Each row of a before or after table is a point. One or more steps were done to the points. Then noise was added and the rows were shuffled. The steps act on columns, c1 being the first. Write out the steps. A step turns or swaps two columns, mirrors them in a line or flattens them onto one, adds a multiple of one to another, or multiplies or shifts one. Angles are multiples of 10 degrees, from the lower column toward the higher: turns from -170 to 170, lines from 10 to 170 but not 90. Use the fewest steps. Two steps may share a column if one is a turn and the other turns, adds or multiplies; they go together, in the order done. Otherwise the lowest column goes first.

Before (13 x 2):
[[ 25  40]
 [ 22   5]
 [-21  53]
 [-16 -14]
 [-72 -23]
 [ 17  -6]
 [ 16  45]
 [ -5 -24]
 [-65  39]
 [  5 -12]
 [ 37 -14]
 [-49 -39]
 [-27   9]]
After:
[[-37  12]
 [  1 -33]
 [-48  53]
 [ -6  47]
 [  8  40]
 [ 12 -12]
 [ 43 -11]
 [-62 -30]
 [-12 -10]
 [ 29  -5]
 [-31 -42]
 [ 20   7]
 [-81  37]]
Steps: add -0.5 times c2 to c1

Before (9 x 6):
[[ 24  -3  39 -21 -47  44]
 [ 13  -5 -10 -36  -6  28]
 [-30  65  24   3 -16 -51]
 [ 28   6 -37 -38 -45 -18]
 [ 27  56  32 -14 -31 -46]
 [-10  -4  15  11 -45 -56]
 [ -1  14  25 -19  21 -55]
 [ 14  20  16 -53 -40   0]
 [ 22  18  18  15  89  60]]
After:
[[  1  18  -3 -14 -43 -36]
 [ 29  -5  10  36  -6  20]
 [  4 -37  15  48 -44 -14]
 [ 26  16 -23  14  21 -39]
 [-51   9 -25   1  91  41]
 [ 48   3 -22  54 -40  -1]
 [ 41 -13 -70 -23 -17 -34]
 [-27  -2 -61  31 -29 -31]
 [-11  33 -18  30 -50  32]]
Steps: turn c1 and c4 by 140 degrees; multiply c1 by 2; turn c2 and c3 by -120 degrees; multiply c6 by 0.7

Before (11 x 11):
[[-11   2  -9 -24 -38 -19 -29  10 -13   8 -17]
 [-16  42 -20  -7 -14 -10 -34  -9  11 -18  17]
 [-38 -25   1  13  35  26  -8  -4   1  21 -20]
 [-15 -29   3  -2  16 -11  30  -3  -9   5  -1]
 [  9 -11  -2 -22  32 -40 -14   2 -13   8   5]
 [-12 -36  11  -2   2 -18 -22 -23 -14   2  27]
 [  1  31  26 -51 -32  -2 -17 -10  -6  20 -30]
 [ -4  28  29   5  -6  -3 -32   5 -10 -17   0]
 [ 13  29  -6 -46 -25  -9 -32  -6   4 -29 -28]
 [  8   2   9 -47 -10 -11  11  32  45  -3 -11]
 [-11  20 -21  15   9 -36 -13  -2  62 -25 -11]]
After, 11 rows:
[[  1  13  36  44 -81  -1 -11 -24  -8 -23   7]
 [-38  -9  37   3  89  26 -15   6  -2 -16  -8]
 [-10   7 -26  -8  21 -34  28  10  61   3 -25]
 [  9  -1   6  14 -26 -11  -2 -54  44   9   2]
 [  7  -4 -32  14  79 -41  -3 -13 -13 -18   1]
 [-10 -15 -30  17   5 -18   6  14 -14 -20  23]
 [-15  16 -31  14 -33  -8  34   0  10 -21  -8]
 [ 14  11  17  36 -61  -9  40 -22   6 -15 -21]
 [ -4  10  13  -6 -16  -3  27  -2 -10 -20  26]
 [ -9   3  -2  16 -93 -16   8 -26 -13 -30 -18]
 [-15 -10  -6   5  41 -11 -20  -3  -8  23   2]]
Steps: add 0.3 times c1 to c4; turn c4 and c8 by 140 degrees; multiply c2 by 0.4; turn c3 and c11 by 60 degrees; add 0.7 times c6 to c3; multiply c5 by 2.5; turn c7 and c10 by 120 degrees
